Each point is reached from the start by the listed moves, each made once or not at all, plus a little noise. Is the number of moves made odd or even? Then give how often each move was made.
In the rows, 128 means zero.

Moves:
(1): [156  13]
(2): [169 116]
Start: [102 124]
Points:
[105 123] -> even (0, 0)
[145 110] -> odd (0, 1)

Moves:
(1): [157 113 130  94  99 136 160 155]
(2): [117 123 138 118  99 167 132 135]
(3): [158 127 160 151 145 148 101 141]
(4): [ 91 147 108 153 127 149 153 137]
(5): [148 186 145 117 106 109 171 120]
(6): [155 155 117 133 156 164 112 121]
(7): [149 107 125 145 105 127 106 114]
(8): [121 132 137 127 127 151 162 110]
Start: [119 141 125 121 115 140 123 142]
Points:
[163 187 152  73  63 155 235 143] -> odd (1, 0, 0, 0, 1, 0, 0, 1)
[140 233 132  92  60 249 246 152] -> even (1, 1, 0, 1, 1, 1, 0, 1)
[115 124 122 121  30 230 195 154] -> odd (1, 1, 0, 1, 0, 0, 1, 1)
[145 199 160 173  87 185 178 127] -> odd (0, 0, 1, 1, 1, 0, 1, 1)

Moves:
(1): [134 133 108 106 156 113 131 124 127 123 107 119 146 123 151 125]
(2): [127 133 122 124 121 146 118 122 130 134 139 122 122 123 139 125]
(3): [127 105 136 136 121 109 133 124 137 131 113 129 147 132 128 106]
(4): [134 127 112 119 131 155 125 138 130 127 123 101 128 122 135 142]
(5): [115 138 133 135 144 137 126 130 139 127 137 120 124 146 117 130]
(6): [123 147 134 109 150 136 135 119 127 120 109 116 150 121 102 136]
(7): [145 117 124 124 140 134 155 141 148 124 141 131 112 140 148 137]
(8): [ 87 144 133 133 145 140 108 165 113 123 148 134 138 113 123  99]
(9): [134 117 130 137 147 133 112 123 136 118 145 130 115 126 148 113]
(10): [114  98 134 122 137 130 114 159 143 125 141 121 147 149 122 118]
(11): [149 128 129 135 150 159 126 135 119 120 117 133 141 144 127 132]
(12): [109 121 123 130 144 151 135 125 134 152 118 139 127  96 116 145]
(13): [130 132 110 121 117 110 133 115 130 119 123 130 121 128 127 119]
(14): [121 124 149 132 112 136 144 145 120 120 107 155 128 139 118 140]
Start: [128 130 125 138 126 102 122 134 127 123 151 137 118 130 123 143]
Points:
[ 95 147  96 108 249 202 130 173 151 124 124 106 170 110 133 143] -> even (1, 1, 1, 1, 1, 1, 1, 1, 0, 0, 1, 1, 0, 0)
[130  97 120  98 158 154 134 177 166  83 157 120 119 159 140 152] -> even (0, 1, 0, 1, 0, 1, 1, 0, 1, 1, 0, 0, 1, 1)
[ 70  99 130 120 157 114 107 224 130 103 122 126 181 140 133 110] -> even (1, 0, 1, 1, 0, 0, 0, 1, 0, 1, 0, 0, 0, 1)
[147  84 100 118 199 159 122 184 178 109 141  89 161 191 167 134] -> even (1, 1, 1, 1, 1, 0, 1, 0, 0, 1, 1, 0, 0, 0)
[112 149 113 120 188 115 122 155 142  84 177 137 113 119 128 105] -> odd (0, 0, 0, 0, 0, 1, 1, 1, 1, 0, 0, 0, 1, 0)

Moves:
(1): [118 127 135 116 109 131 126 131 121 146 131 120 133 121 121 122 119 122
 120 139 131 123 129 123]
(2): [135 137  98 132 128 123 135 140 120 139 116 117 117 134 124 123 142 129
 114 137 114 132 153 124]
(3): [123 103 131 132 129 136 125 141 116 137 138 148 134 130 135 111 106 137
 132 113 118  98 134 120]
(4): [127 141 133 129 132 127 127 128 134 117 135 122 115 115 128 106 128 128
 135 135 129 142 138 127]
(5): [134 132 121 133 136 122 132 127 121 123 133 108 130 119 140 115 127 137
 118 119 125 134 127 126]
(6): [128 122 121 118 128 125 129 131 117 132 139 130 118 129 113 133 113 132
 128 118 129 131 126 124]
(7): [130 132 127 120 129 132 127 127 128 127 129 122 126 137 129 135 134 128
 118 116 124 116 133 133]
(8): [121 124 129 125 136 119 124 101 142 161 114 136 137 129 110 132 132 150
 144 123 143 130 129 117]
(9): [136 132 117 135 114 136 134 144 125 138 131 116 139 107 113 132 107 138
 116 119 118 125 128 126]
(10): [119 121 132 126 123 120 119 134 135 118 120 125 133 125 130 144 131 118
 131 129 119 138 138 113]
(11): [118 130 110 106 128 144 140 141 119 154 126 129 137 121 129 120 145 142
 136 122 127 128 121 135]
(12): [127 125 128 129 127 128 132 124 118 137 129 124 123 118 133 133 119 126
 150 125 137 119 130 129]
(13): [112 119 138 132 121 113 142 150 136 155 141 137 124 151 106 109 145 111
 127 141 139 139 133 100]
(14): [137 127 124  99 146  99 131 129 143 140 136 126 134 132 157 131 136 123
 153 141 114 137 124 114]
(15): [146 128 128 118 144 148 139 132 131 116 131 117 135 100  99 129 154 140
 136 139 126 127 138 146]
(16): [120 142 105 144 135 127 136 114 109 124 119 132 127 133 132 121 112 108
 137 114 127 128 127 121]
(17): [127 140 133 136 142 111 128 136 113 116 113 125 108 104 117 123 131 102
 112 112 139 121 109 135]
(18): [133 132 117 118 124 126 112 112 144 138 128 117 119 145 131 120 135 111
 123 118 129 117 128 123]
(19): [106 123 135 138 143 144 120 119 130 125 129 131 125 127 116 141 130 129
 130 131 114 125 132 125]
(20): [142 132 138 110 151 144 129 143 108 130 124 145 133 108 119 161 154 112
 114 133 123 128 139 149]
(21): [132 136 133 133 127 117 116 136 114 140 121 141 153 126 140 118 137 150
 124 134 134 111 119 132]
(22): [129 137 116 120 139 133 122 126 128 135 116 118 130 145 133 130 117 135
 129 130 119 139 129 137]
(23): [124 119 120 113 142 111 125 132 141 134 141 128 137 128 131 136 124 123
 121 115 135 123 134 125]
(24): [140 123 121 131 124 103 124 113 144 142 126 115 130 141 107 128 116 135
 130 110 133 135 138 151]
Start: [135 121 137 123 114 131 126 139 110 127 141 122 107 138 125 140  97 124
 149 125 138 138 141 110]
Points:
[119 113 152  63 220  88  96 161 122 208 137 143 127 100  89 147 154 103
 189 126 135 109 173  80] -> odd (0, 0, 1, 1, 0, 0, 0, 1, 0, 1, 0, 1, 1, 1, 1, 0, 1, 1, 1, 1, 1, 1, 1, 0)
[111 142  86  60 150  78 102 137  93 222 112  86 115 123 119 132 144 132
 140 102 114 117 143  71] -> odd (1, 1, 0, 0, 1, 1, 1, 1, 0, 1, 1, 0, 0, 1, 0, 0, 1, 1, 1, 0, 1, 0, 0, 0)
[118 119  69  77 159  99 162 197  74 249 178  95 124 112 100 120  93 104
 155  88  95 121 214  93] -> even (1, 1, 1, 1, 1, 0, 1, 0, 1, 0, 1, 1, 1, 1, 0, 1, 0, 0, 1, 1, 0, 0, 1, 1)
[134 112 109 103 150 114 113 114 113 223 127 141 115 206  75 137  95 101
 150  74 136 117 181 109] -> odd (0, 0, 1, 0, 0, 0, 1, 1, 0, 0, 0, 0, 1, 0, 0, 1, 0, 1, 0, 1, 0, 1, 0, 1)
[140  74 117  58 177  99 143 218  90 227 183 120 171  82  75 160 120 157
 180  94 110 116 181 105] -> odd (0, 0, 1, 0, 1, 1, 0, 0, 1, 1, 1, 1, 1, 1, 1, 0, 0, 0, 1, 1, 1, 0, 1, 1)

Moves:
(1): [107 115 134 143 115 126 131 145 138 141 114 116 136 120 129 127 122 129
 147 145 138 114 142 125 133 119 154]
(2): [122 135 120 135 141 133 124 112 125 142 143 128 147 117 141 121 130 140
 125 132  97 142 127 129 159 113 145]
(3): [142 142 147 133 129 129 127 146 118 134 137 129 112 150 111 117 135 141
 145 138 123 121 115 131 126 112 141]
(4): [130 151 136 140 140 123 125 112 130 132 111 120 135 130 128 129 158 108
 139 112 165 130 161 141 142 109 129]
(5): [130 137 135 115 138 141 126 126 135 114 132 120 129 129 137 120 123 137
 121 131 133 134 131 138 139 139 143]
(6): [115 121 123 136 145 121 132 155 140  95 112 150 139 120 143 137 139 113
 121 113 123 117 132 124 150 133 149]
(7): [133 131 128 131 125 120 132 145 122 112 128 142 130 116 123 131 129 132
 136 123 132 142 122 119 125 122 136]
(8): [125 136 143 130 144 105 141 122 105 121 131 131 132 131 109 120 121 134
  89 129 140 127 132 108 128 118 141]
(9): [143 135 130 121 136 129 149 116 118 125 130 143 145 120 140 131 123 127
 131 136 124 129 135 114 117 136 122]
(10): [128 133 131 120 129 114 139 131 122 127 143 130 129 128 130 138 132 131
 132 122 128 144 121 126 101 124 119]
(11): [120 123 150 146 139 117 120 127 143 112 127 136 135 135 131 139 133 129
 138 129 133 112 125 123 110 135 135]
(12): [139 126 132 117 134 125 138 131 131 124 115 121 120 138 119 131 144 146
 134 115 128 118 134 128 123 119 128]
(13): [118 148 127 129 121 131 135 135 153 117 118 152 122 134 130 134 121 140
 130 130 128 119 125 138 140 146 116]
(14): [146 118 140 117 102 143 149 110 130 113 118 142 155 150 128 132 140 154
 113 105 116 132 135 154 119 135 129]
(15): [135 117 128 133 118 133 137 129 139 116 137 122 123 120 125 128 139 111
 120 124 130 130 137 134 125 127 124]
(16): [121 121 124 137 105 128 149 108 109 143 127 128 132 147 128 119 148 153
 132 126 136 150 122 110 124 124 109]
(17): [124 130 128 119 132 143 128 138 135 119 120 148 133 113 130 130 137 138
 129 117 125 130 136 126 119 125 122]
(18): [129 112 150 128 116 118 113 150 111 119 114  99 150 140 123 124 131 129
 124 128 126 117 110 132 160 124 126]
(19): [108 123 136 120 127 136 140 124 138 120 129 137 127 123 130 135 112 112
 132 137 113 133 138 142 120 123 131]
(20): [135 122 120 129 142 109 136 124 119 129 147 139 122 132 119 127 126 125
 129 112 111 134 129 131 123 143 114]
(21): [127 146 128 118 132 111 123 129 119 129 138 144 128 120 135 120 122 140
 135 126 124 123 111 111 134 129 131]
(22): [122 121 123 137 127 134 134 141 121 129 139 126 112 122 155 130 121 151
 117 129 119 113 124 139 144 112 118]
(23): [127 139 116 122 100 126 123 137 133 128 134 137 113 119 132 147 124 132
 133 137 110 100 146 127 149 135 122]
(24): [138 123 149 153 122 127 116 137 133 153 121 116 107 132 125 140 116 104
 137 112 146 121 127 115 129 139 141]
Start: [139 140 128 128 134 134 136 158 135 152 132 133 108 157 130 129 153 133
  92 160 110 105 122 135 118 125 151]
Points:
[138 133 164 163  75 134 146 211 146 140 128 138 123 162 163 156 128 195
  98 136  59  66 131 177 231 147 189] -> odd (1, 1, 0, 0, 1, 0, 1, 0, 0, 0, 0, 0, 1, 1, 0, 0, 0, 1, 0, 1, 0, 1, 1, 1)
[100 170 146 145 204 126 184 134 132 106 148 215 152 129 211 129 190 172
 106 125  76 117 156 127 164 112 164] -> even (0, 1, 0, 1, 1, 1, 0, 0, 1, 0, 1, 0, 0, 0, 0, 1, 1, 0, 1, 1, 1, 1, 0, 0)
[198 112 218 160 114 116 177 214 110 103 155 168 124 180 132 159 178 167
 107  98  89  98 101 143  81 120 139] -> even (0, 0, 1, 0, 0, 0, 1, 0, 1, 1, 1, 0, 0, 1, 1, 0, 1, 1, 0, 1, 0, 1, 0, 1)
[165 130 201 148 119  90 169 224 112  98 136 146 102 137 135 180 168 161
  76 125 117  52 133  89 114 106 148] -> even (0, 0, 0, 0, 0, 0, 1, 1, 1, 1, 1, 1, 0, 0, 1, 0, 1, 1, 0, 0, 0, 1, 1, 1)
[135 180 184 127 164  73 133 222  77 103 198 175 115 150 142 127 153 228
  81 152  49  82  88 112 173  89 182] -> odd (0, 1, 1, 0, 1, 0, 1, 1, 0, 1, 1, 0, 0, 0, 0, 0, 1, 1, 0, 1, 1, 1, 1, 0)
[113 140 210 128 120  63 175 249 115  58 133 219 154 164 113 161 166 181
 103 131  64  61 125 123 128 112 209] -> even (1, 0, 1, 0, 0, 1, 1, 1, 0, 1, 1, 0, 0, 1, 0, 0, 1, 1, 1, 1, 1, 0, 1, 0)
[112 192 194 111 134  76 197 147 167  95 125 192 126 183 124 164 170 186
 102 128 116  63 187 163 116 135 177] -> odd (1, 0, 0, 1, 1, 0, 0, 1, 0, 1, 1, 1, 1, 1, 0, 0, 0, 0, 1, 1, 1, 0, 1, 0)
[122 191 169 155 142 113 137 181 134 160 130 141 120 114 134 155 167 138
 100 140 144 109 187 110 161  85 224] -> even (1, 1, 0, 1, 1, 0, 1, 1, 0, 1, 0, 0, 0, 0, 0, 0, 1, 0, 0, 0, 0, 0, 1, 1)
[118 145 184 151 151  83 163 212 154  71 141 178 112 184 107 150 175 149
  75 147  37  41 135 144 197 117 183] -> even (0, 1, 1, 0, 0, 1, 0, 1, 0, 0, 1, 1, 1, 0, 1, 0, 0, 1, 1, 1, 0, 0, 1, 0)
[ 94 118 191 157  98 133 194 184 131 135 143 178 155 206 154 136 176 241
 118 145  39 100 107 176 134  97 147] -> odd (1, 1, 1, 0, 0, 0, 0, 0, 0, 1, 1, 0, 1, 1, 0, 1, 1, 1, 1, 1, 0, 1, 0, 0)
